Every row gives one point. The window is the flat piece filled in between its corners: a triangle in 3 columns, a solid with four corners in 4, and so on. A path goes straight from each point to the next, and from the last back to the first. List the points from which the path goes on through the window.

Window (3 x 3)
[[-31  32  17]
 [ 21 -24 -19]
 [-10   8  23]]
Path:
(1): [ 8  6 12]
(2): [-5 56  9]
(3): [-42   9  20]
(4): [-44  11  39]
(5): [ 1 35  5]
(6): [-9 48 27]
(7): [-60  22  17]
(8): [  0 -36   3]
Through the window after points: 2

Window (6 x 6)
[[ -1 -14 -11 -18  10   4]
 [-20  -4   8   8  -7  -2]
 [  5   1  13  19  20 -38]
 [ 39 -35  -7  32 -22  60]
 [ -3  15  10 -25 -14 -33]
 [  3  44 -13  42  40 -33]]
Path:
(1): [  1 -12 -21  32  10 -22]
(2): [-12  16  12   0   4  -4]
(3): [ 1  6 24 17 19 -2]
(4): [ 11   5 -17  35  -8 -51]
(5): [  4 -17 -46 -20   1 -24]
(6): [ 0  2 29 11 21  2]
(7): [-16  25  37 -12  17 -25]
(8): [-12  10 -16  18  16 -43]
(9): [  9   1  -8  40  -2 -12]
(10): [15 22 17  7 19  9]
(11): [46 -9 13 27 -9 46]
(12): [ 16 -42 -25  28 -23  43]
(13): [ 29  13 -47  28   8 -42]
(14): [-6 21  2 10 18 -3]
(15): [ -3  13  18 -20  13 -13]
(16): [  3  -3 -36  21 -24 -29]
Through the window after points: 1, 5, 11, 15

Window (8 x 8)
[[ 30   1  -6 -51  14  30  16  36]
 [ 26  -3  14  18   6 -25 -39 -26]
 [  1 -25  23   1   1   1 -22 -30]
 [ 11 -11  14   5   2 -36  13 -23]
 [  2  31  12  60 -35  -2   3   1]
 [ 25  15  24  39  13   2   3 -17]
 [-35  22   7 -38  21  24 -25  19]
 [  7 -15 -17  -2  20   3   3   2]]
Path:
(1): [ 16  -1  28  19  -8  -7 -17  11]
(2): [ 11  21  -1   4   2  -3  -5 -28]
(3): [ 17   0  -6 -36  13  -6   3 -42]
(4): [ 26  -2  17  23   4  -1 -30  28]
(5): [ 24  -8   8 -17  20  17  -4  32]
(6): [ 11   2  -4 -38  -3  16  11 -11]
(7): [  2  26   6  -6   7   5   4 -33]
(8): [  7 -28  15  16   1   8  -2  24]
(9): [ -8   3  42  -7  31 -13 -21  19]
(10): [ 13 -14 -14   5 -13  21 -18 -35]
(11): [ -5  52 -25  27 -38  -2 -19 -26]
(12): [ 6  8 25 38 -9  0  3 11]
Through the window after points: 3, 5, 11

Window (9 x 9)
[[  2  -4  -7  -2   0  31  53   0  20]
 [-24   7  -7  -7   7 -53  -3   0  -6]
 [-59 -60  -2  -5  32  -6  -3 -15 -41]
 [ 21   3  -7   4  12   6   9  -9  -6]
 [-33 -26  15 -44  -2   4   2 -42 -52]
 [  2   3 -27 -23   9  17  18  17  -5]
 [-17  32 -16   2 -48 -33 -38 -11   7]
 [-22  25  25  22  -1 -25  -8  37   0]
 [  9   8   5  -2   0 -11  -5  28  45]]
Path:
(1): [ -9 -14  -4 -11 -10 -18  -3   1 -14]
(2): [-19  13   7  -7  10 -12  -9 -11 -18]
(3): [-31   4   0  -9  11  -7 -12   2  -2]
(4): [-17 -42 -12 -10  -8 -10  40   3 -27]
(5): [  6 -33  -2 -20 -42 -40  -7  -5 -12]
(6): [-30  26 -18   2  49  12  18 -10   8]
(7): [-29  10  -2  -5  16   3   3 -10  -9]
(8): [  1 -22   1 -11 -17   2   9  18 -11]
(9): [ 23 -11   2 -12 -28 -12 -13  37 -19]
(10): [-41  23  12   6  31  -9  11 -14  46]
(11): [-39  26 -26  -6  25  60  24  -6  -4]
(12): [ -5 -17   7 -11  -6  -6   4  -6 -10]
Through the window after points: 9

Window (11 x 11)
[[ -9 -15 -17   0 -31  -6 -54  -6   4  31  -5]
 [-20   1  -5   1 -20  35 -49  -2  25 -34 -10]
 [-29   8  38  14  35   7  -4 -41 -16 -24  17]
 [ -9  31  14 -12 -32   5 -23  25   4   4   4]
 [ -5  22 -17 -33 -35  29  28  10  25  32   3]
 [ 53   4  12  -6  35 -28  22 -45 -14  19  -2]
 [  9 -60  25 -15  -9   9  -6  14 -44  -1 -34]
 [-26 -39   0 -12  57 -19   6   2 -10 -21  -8]
 [ -8   5 -24 -35  34  23 -13  13  10  28  19]
 [  5  18 -36 -42 -12   0 -17 -22  -1  10  17]
 [ -1 -25 -33  39  27 -15 -13  36 -55  20  14]]
Path:
(1): [ 15 -10 -12 -13  -8  -2 -16  17  -2  11  14]
(2): [  1 -31 -20 -37 -10   6 -27  14   8   1  37]
(3): [-27  18   2   8  19   3  -1 -13 -30   1 -33]
(4): [ -9   3  -8   6   4   2 -24  -7 -26   9 -21]
(5): [ 10 -27  13  -5 -12  -9  -8  -9  13  -9  37]
(6): [ -3   6  18 -12  -7   2 -11   3   4  10  24]
(7): [  4  28 -13  -9  -6  -4 -14   0 -15  -3 -32]
(8): [ -6  44 -17 -31  -8  16 -36   3  -5   6 -29]
(9): [ -6 -44  11   9 -24   3   3   3  12   4  31]
(10): [ 8 -5  1 -8 -4 11 -8  8  3  2 14]
(11): [-21   9   4  -7  11  10 -15  -2 -11 -10 -10]
(12): [-17  24 -22 -12  -1  27 -30 -20 -20   6 -17]
(13): [  3 -12  -9 -22  -8  -5 -13  -3  13  -5  15]
(14): [ -9 -28  -7   1 -11  15 -26   5  -2  -2  38]
(15): [ -5  33 -23   2  16  -7 -19   3  -4  13 -21]
(16): [-46   4 -10 -18  14  17  -5  -3  -9   4 -39]
Through the window after points: 6, 8, 12

Window (14 x 14)
[[ 30   4 -30   2 -21  15   8 -19 -34   3 -14   5  20   2]
 [-60  28  28 -14 -17 -12   2  12  16  -1 -15   1 -24  18]
 [ 10  -5  24  24  -1  11 -29  11  -8 -11 -17 -15 -16   9]
 [ 46   8 -29 -21 -34 -24 -15  -3 -15  22  10  -3  -6 -10]
 [-33   3  31   1  22  -9 -43  -2  -7 -44  -1  17   4   6]
 [ -5  26 -13  -4 -12   3  -9  15 -22   2   6 -30   8 -27]
 [ 27   6   3 -10 -45   5  16   0 -13  30  42  -9  23  -3]
 [-43  54  33 -17  10  17 -21  34  33  12  -7  26  -9  10]
 [ 56  20 -17  -1 -24 -14  18  17 -36 -17  15 -11  10  10]
 [ 38  24 -15 -14   3  -6  11 -27   0  18  28 -35  11  21]
 [ 21   2  -6  13  -1 -31   4  11  -9  19  -5  -9  31   1]
 [ 13  -2 -31  13  -9   1  10   9  10  -6  22   1  -5  -6]
 [-26  25  52   9  35  -8  -4  -8   0 -10  -8  21 -29 -16]
 [-11 -11  39 -24  26   4  -8  12  11 -35 -29   1  -4 -13]]
Path:
(1): [ -5  23  10   1  -2 -15 -19  -6   5 -18   1   2   9 -14]
(2): [-11  -6  22   1  16  15 -15   9 -22 -11  -8  10 -11  22]
(3): [ -4  10   5  -2  -9  -2  -3  13 -21  13   5  -5  -4  10]
(4): [  8  25   1   7  -4   0  -7  -3   8  -9  -2  -5   3 -11]
(5): [ 15  16   6   4 -16  -3  -8  -7  -1  -1   0  -9   1  -3]
(6): [ 10  13  -7  -4  -2  -3   2  11 -17   7  10  -4  -2  13]
(7): [ -6 -17   8 -21  35  -8   5  18   3   7   1   2   6  20]
(8): [  3  40  16   9 -38  -9 -11   4  -9 -15   3  -7 -15  -8]
Through the window after points: 1

Window (14 x 14)
[[ 15  12   5  10  33  39 -23 -19  -2  13 -15  18   7  25]
 [-19  40   7   9 -24  -3  44   8 -16  -6  15  21  14  30]
 [  5 -21  14  -5  -6  24  -6 -29  23  21   2  11  -9  -9]
 [-13 -25   4  12   1   0 -15   0  -5   4  39  -8 -60 -25]
 [-35   3   1  10 -42  17   6  19 -28 -34   8  19   4 -28]
 [-55 -25 -14 -25  25   4  -4 -17   3 -12 -25  19 -27  26]
 [  3   6  15  -7  27 -13  27  -8  15  -6  26  -8  20  -3]
 [  9  14  19  -4 -18  20  15 -12  17 -17   0 -12  -9  18]
 [-20  27  24 -21   3   6  -4 -17  12  -5  12   5 -27 -12]
 [-12   2 -15   1  -7  12   7  29  21   6  46 -14  -9 -15]
 [  6   9  19 -28   2  10  12   4 -10  11 -16 -23   5 -13]
 [ 32 -29  11 -12 -26  -1  -4  19   3  -3  41  19  -3  -3]
 [-27   3  11  -6  23 -11 -22 -33  24  10 -12  -2   8  31]
 [  5  17 -16  13 -12  -5   1  -8   8  -7  10  18 -21  -4]]
Path:
(1): [-27   7  19   3  -1  10   1   5   7   5   9  15 -13  -1]
(2): [ 24 -18 -36  -5 -17 -11   0 -33 -11 -40  32  -8  -7  -2]
(3): [-24  11  -8  -7   7  18   1 -23  -2  -4   8  -2  -9  14]
(4): [-8 12 14  5 -1 -3  3 -3 13  2  2  8 -4  1]
(5): [-29 -24  23   0  12  20   0   9  25  -9 -10  22 -19   2]
(6): [-11  12 -30 -17 -12 -10  -4 -27 -30   1  27 -12 -18  -1]
(7): [ -7   2 -19 -12 -15  18   3 -25   3   6  15 -12   9  -8]
(8): [  0   4  32   4  -1   4   8  19  18  -6  15  16 -25   9]
(9): [-13  -6  19  -6  -8  11  14  26   6   5   0   3 -21 -14]
(10): [  6  21 -11  -7 -15   1 -11 -37  -6 -25  43  11  19  16]
(11): [ 10   7   3  -9  -1  21   9 -18 -14 -24  24   8  -3   0]
(12): [-19   4  25  19 -22 -12  -8  30  34  38  -5 -23 -15 -15]
Through the window after points: 5, 7, 9

Window (14 x 14)
[[ 15  -4 -11  19  -6  14 -32  14   3  51  -5 -12 -28  -5]
 [ 10   3  -6   8   1  -1  22  -6  15   4  16 -41  -8 -29]
 [ 24   1  -5 -31 -15  16  16  -7  15  10 -23   3 -12 -18]
 [-25   5  14 -15   9   6  13   0 -21   8  31   1 -19  37]
 [-14 -14  57   6   3   5   5  37  26  18  17  21   5  22]
 [-13  42  55 -11  -5   6 -25 -14   3 -27  29   6  -3  39]
 [  4 -20  43 -32   2   6 -31 -12  -5  -4  20   3  40  36]
 [  6  -3   9  -3  26  -3 -13  -9  11 -31   6  -9 -25  45]
 [-32  28 -24  32  46  56 -53  46  12  12  19  49  -9 -45]
 [ -4 -33  17  26  17  19 -35 -18  -6  52 -41  36  -2 -60]
 [ 15 -20  30 -19 -18  10  -2   3  -6 -22  30 -11 -32   2]
 [ 10   8  17 -38  -2 -43  -3   1   9  -9  28  -2 -16   4]
 [  9 -26  -4  42 -19   5 -17  15 -20  32 -40  38  22 -42]
 [ 39   7  10   0   4   0  24 -11  13   6  49   7 -21  15]]
Path:
(1): [ 18  11  27  -1  12  -2 -15  19   4  13 -10   8   8   7]
(2): [ 22  11  38 -15  20  -2  -9  15   8   2  12   0  -7   9]
(3): [-24 -28 -16  -6 -37  25  -2 -32   7   0  -2  14   7  15]
(4): [-28 -25  -3   5 -19  13  -1 -16  16  33  32  18  -8 -18]
(5): [ 50   6  23  -2  26  -1 -21  33 -17 -11 -25 -17 -14  21]
(6): [ 18  13  25 -18  29  -4 -10   7   8   1  13  -6  -2   3]
(7): [-29   6   1  29 -46  26 -21 -11   2   4  14  14 -25  10]
(8): [-19 -12   5  15  -2   5 -17 -10  13   9  17   8 -10  -7]
(9): [ 29   1  26 -13  10   4  -9  23  -2   0  -3  11  -1  -5]
(10): [  5  18  14  11  22  15 -21  16 -11  15   5  18  -6 -21]
(11): [-15 -16 -13   9   7  31 -21   2  25  19  -2  24 -11 -27]
(12): [  0 -24 -15  16  -8  -5   2 -30  51   1   5  20  -4  -4]
(13): [ -4  24  29  -9  26  25 -22  31 -25   3  15  11 -12  -6]
(14): [ 17  25  30 -17  13   4  -3  13 -15  12   0  -4  -7  10]
(15): [ -3  -6  -4  10   0   4  -5  -6  18   8  14   9  -4 -11]
(16): [-17 -16  13  -1 -15  20 -14 -17  14 -10  35   8 -13 -10]
Through the window after points: 2, 6, 10

Window (14 x 14)
[[ -7  -4   6 -23 -16 -27   5  13  11  -5  46  44  -4  18]
 [-15  -4  -5   0  23   3  11  15  -4 -16   8  27  16   0]
 [-18  -2 -14   5  31 -24 -33  11  -2 -11   7  -6 -13 -14]
 [ -4   5  19  29  -1   1  -3 -32 -16  30  29 -12  16  15]
 [  0  -8 -14   6   4 -16 -15 -37 -23  22  -6  -2   8  13]
 [ -8  16   2  -7  23 -15 -22   6  17 -36 -12   7  -2 -13]
 [  0 -15  -2 -55 -14  14  24  16 -22   1  15 -13 -29 -34]
 [ -5  17  -5  37 -31  35  14   9  10   3  13  -1  -9  -5]
 [ 20   7   1  20  31  18  24  19  23  10 -21  26   7  -7]
 [ 34  21 -20  20   1  -3  14   5   8 -18  -8  17   5 -47]
 [ -9 -29  14   7  17   2 -20 -11 -17  -6  15  19 -12  11]
 [-32  -4   1  -8  17  24  17  -9  -6   0  20   1 -38  -7]
 [  0 -27 -14   9  13   3 -19 -30   5  -4  20  -9   5   3]
 [-30   8  28  52  -5   5  40  -1  16  27 -15   2   7  -6]]
Path:
(1): [-12   3   8  -5 -26   6 -18 -18   9  48  13  -2   1 -38]
(2): [ -1 -15  -6  -3  27   2  26  11  -9 -41   3  -1 -14  10]
(3): [  2  -2   4   6  -1  -6  11  -1  -1  -3  17   3 -14  -1]
(4): [-22  15 -16  24   5  60  -3  10  13   5 -12  23   9 -23]
(5): [-22   9  -2  16   6   5   9 -12   1  21   9  21  19 -23]
(6): [  3 -10   9  19   4  -8   9  10  10 -14  -2 -11 -21   8]
(7): [  2   0  21  -5  -3 -21  23   2 -11 -37  -1 -12 -14  23]
(8): [-20 -14 -18   8  19  21 -26  -8   2  33  29  28  -4 -25]
(9): [-18   5 -11 -10  -6  13 -15 -19  -7  17  37  36  11 -31]
(10): [  4  -9  -4   8  17  -6  -5   1   0 -14   1  -7  -9   8]
(11): [ -5 -15   2  -2   1  -8   6  -2 -10 -23  19 -15  -9  -4]
(12): [-13  14  -8 -22  22  16 -14  21   4  38 -16  36 -15 -32]
Through the window after points: 1, 3, 5, 7, 11

Window (14 x 14)
[[-58  -7   4  33 -13 -13   2  -2  -7 -31  19  24  26  -6]
 [  7  -2 -21   6   5   2 -18 -29  -6  -3   0  -7   1  19]
 [ 16  20   3   4  13  18   4   3  -9 -20 -24   0  15   6]
 [ 32 -39  23  47  30  30  60  22  15  35 -48 -16 -17 -36]
 [  9 -29  12 -13  -8   4 -52   8  13  14  -9  24   0  15]
 [ 23 -27 -19   1   2  23   5  17   0  22  32  21  -4  33]
 [  2  19 -20 -22 -12  25 -16   1 -10  23 -25 -17  31  18]
 [ 32  31   2  21   0  12   5   6  22  33 -37  -4   4   0]
 [  7  14  10  -3 -18  -3  22  -9 -33  17 -13  18   1  16]
 [ -5 -10  15   1 -36  51 -14  -3   0  -9  -2  -3 -17  -3]
 [-10  -8  22   0 -23   7   9  16  -6 -17  -4 -35 -10  12]
 [-37  45 -14 -11  14   8   1  -5 -16 -19  -4   1 -24   8]
 [ 28 -18 -11  -3 -25  13   3  21 -27  -2   6  -9 -28 -14]
 [  1  10  31 -17 -19  45 -35   0  -9  12  18 -40  19  -9]]
Path:
(1): [  6   3  -8  29  -4  24 -20   0 -14   6 -14  -8   8   7]
(2): [ -1 -12  21 -38 -21  -5  31   5  21   0   7  12   4  -6]
(3): [ -1   1   0 -34 -15  23   0  -6   2  -7  -6  -6   0 -15]
(4): [ 12   7   2  20  -7   1   2   2 -25  20 -12   6   4  26]
(5): [-23   8 -16  30  -3  27 -33  -1 -21  27 -18 -20 -10  37]
(6): [ 27 -20  24 -31 -13  -6   6  -2  15 -24  14  15  14 -21]
(7): [  8 -11   5 -23  -2  -4 -17   0  14  12 -18  15  -5   4]
(8): [  5 -20  12  16 -15  23 -39  12  -8   3   3   8   6  18]
Through the window after points: 3, 5, 7
